Rows are points. The points of each table are mixes of a few directions, plus a little noise. Count the directions of each table, and those that both share. Where both have some left over, give the other angles between the two spaces (their principal angles), to ten degrees, smallest first.

First (7 x 2)
[[-0.35 -0.44]
 [ 0.13  0.16]
 [-0.22 -0.28]
 [ 0.06  0.08]
 [ 0.13  0.17]
 [-0.22 -0.28]
 [ 0.45  0.59]]
Second (6 x 2)
[[ 0.03 -0.01]
 [-0.44  0.23]
 [ 0.68 -0.36]
 [-0.19  0.10]
 [-0.28  0.15]
 [ 0.20 -0.11]]
Directions: first 1, second 1, shared 0; angles 80

First (5 x 4)
[[ 0.28  0.45  0.04 -0.25]
 [-0.13  0.28 -0.13  0.43]
 [-0.21 -0.82  0.09 -0.12]
 [ 0.25  0.25  0.07 -0.32]
 [-0.19 -0.16 -0.06  0.26]]
Second (5 x 4)
[[ 0.23  0.44 -0.52 -0.21]
 [ 0.18 -0.62 -0.14 -0.01]
 [ 0.00 -0.22 -0.10 -0.03]
 [-0.30  0.38  0.17  0.02]
 [-0.10  0.02  0.60  0.23]]
Directions: first 2, second 3, shared 1; angles 70

First (6 x 6)
[[-0.08  0.13 -0.15  0.10  0.04  0.04]
 [ 0.20 -0.31  0.36 -0.06 -0.09  0.07]
 [-0.10  0.16 -0.17  0.40  0.09  0.29]
 [-0.09  0.15 -0.17  0.23  0.07  0.15]
 [-0.08  0.13 -0.14  0.40  0.08  0.29]
 [ 0.16 -0.27  0.27 -1.07 -0.19 -0.84]]
Second (6 x 6)
[[ 0.18 -0.48 -0.04 -0.01 -0.25  0.06]
 [ 0.07 -0.18 -0.02 -0.01 -0.09  0.02]
 [-0.34  0.92  0.09  0.04  0.47 -0.12]
 [-0.18  0.50  0.05  0.02  0.25 -0.07]
 [-0.06  0.14  0.02  0.00  0.07 -0.02]
 [ 0.33 -0.91 -0.09 -0.04 -0.46  0.11]]
Directions: first 2, second 1, shared 0; angles 50

First (9 x 9)
[[-0.01  0.22  0.05  0.10 -0.19  0.15  0.05  0.15 -0.07]
 [-0.42  0.63 -0.73  0.16  0.32 -0.77  0.21 -1.24 -0.09]
 [-0.05 -0.47 -0.22 -0.22  0.50 -0.47 -0.11 -0.50  0.16]
 [ 0.20 -0.74  0.26 -0.27  0.21  0.08 -0.21  0.33  0.18]
 [ 0.05  0.25  0.16  0.13 -0.32  0.31  0.06  0.36 -0.09]
 [-0.02  0.35  0.06  0.16 -0.28  0.21  0.09  0.19 -0.11]
 [ 0.11 -0.10  0.20 -0.02 -0.13  0.23 -0.04  0.36  0.00]
 [ 0.04 -0.24  0.04 -0.10  0.11 -0.04 -0.07  0.01  0.06]
 [ 0.07  0.10  0.18  0.06 -0.23  0.28  0.01  0.36 -0.05]]
Second (10 x 9)
[[-0.26 -0.07 -0.35  0.12  0.50 -0.09 -0.24 -0.60  0.04]
 [ 0.57 -0.29  0.58  0.06 -0.12  0.18  0.19  0.59 -0.06]
 [ 0.25  0.03  0.34 -0.09 -0.41  0.09  0.21  0.53 -0.04]
 [-0.30  0.01 -0.37  0.07  0.38 -0.10 -0.21 -0.55  0.05]
 [-0.23 -0.08 -0.32  0.12  0.47 -0.08 -0.23 -0.56  0.03]
 [ 0.15  0.08  0.23 -0.10 -0.37  0.05  0.17  0.43 -0.03]
 [ 0.47 -0.16  0.51 -0.01 -0.27  0.15  0.21  0.61 -0.06]
 [ 0.11 -0.15  0.07  0.08  0.19  0.03 -0.04 -0.05 -0.01]
 [-0.39  0.55 -0.24 -0.30 -0.69 -0.12  0.15  0.21  0.02]
 [-0.40  0.09 -0.45  0.04  0.33 -0.13 -0.21 -0.59  0.05]]
Directions: first 2, second 2, shared 0; angles 30, 50

First (9 x 12)
[[-0.57 -0.08  0.03  0.01  0.16 -0.10 -0.44  0.27  0.26 -0.07  0.19  0.22]
 [-0.05  0.24  0.06 -0.02 -0.24  0.05 -0.24 -0.17 -0.08 -0.26  0.07  0.05]
 [ 0.25 -0.18  0.11 -0.04  0.06 -0.09  0.45  0.00 -0.17  0.48 -0.20 -0.25]
 [ 0.48  0.09 -0.14 -0.13  0.05  0.16  0.19 -0.04  0.07 -0.22  0.06 -0.18]
 [ 0.22  0.26  0.12 -0.24 -0.19  0.07 -0.09 -0.11 -0.04 -0.18  0.12 -0.22]
 [ 0.30  0.37  0.11 -0.08 -0.46  0.10 -0.01 -0.41 -0.31 -0.19 -0.05 -0.13]
 [ 0.55 -0.73 -0.56  0.20  0.90  0.08  0.88  0.47  0.39  0.33 -0.16 -0.02]
 [-1.03 -0.04  0.56 -0.05 -0.20 -0.39 -0.58  0.16 -0.12  0.48  0.04  0.10]
 [-0.13  0.06 -0.29  0.35 -0.06  0.14 -0.14 -0.17  0.01 -0.39 -0.05  0.43]]
Second (10 x 12)
[[-0.17  0.45 -0.23 -0.03 -0.41 -0.07 -0.05 -0.36 -0.19 -0.02 -0.38  0.09]
 [ 0.35 -0.15  0.12  0.01  0.21  0.26 -0.15  0.14  0.20 -0.48  0.49 -0.02]
 [-0.49 -0.19 -0.17  0.16  0.14 -0.25  0.13  0.14  0.01  0.49 -0.35  0.19]
 [-0.25  0.45  0.21 -0.98 -0.03 -0.36 -0.22  0.38  0.34  0.43  0.01 -0.74]
 [-0.01 -0.10  0.13 -0.35  0.30 -0.07 -0.08  0.40  0.33  0.10  0.25 -0.29]
 [ 0.58 -0.42  0.12  0.51  0.01  0.20  0.54 -0.28 -0.43  0.07 -0.06  0.12]
 [ 0.24 -0.22 -0.04  0.57 -0.13  0.18  0.25 -0.36 -0.38 -0.11 -0.13  0.36]
 [-0.47 -0.13  0.44  0.33 -0.19  0.02 -0.52 -0.08 -0.19 -0.19  0.31  0.36]
 [ 0.45 -0.16 -0.37 -0.03  0.38  0.14  0.36  0.17  0.27 -0.11  0.00 -0.08]
 [-0.22  0.48 -0.21 -0.20 -0.28 -0.05 -0.27 -0.16  0.06 -0.20 -0.14  0.03]]
Directions: first 4, second 5, shared 4
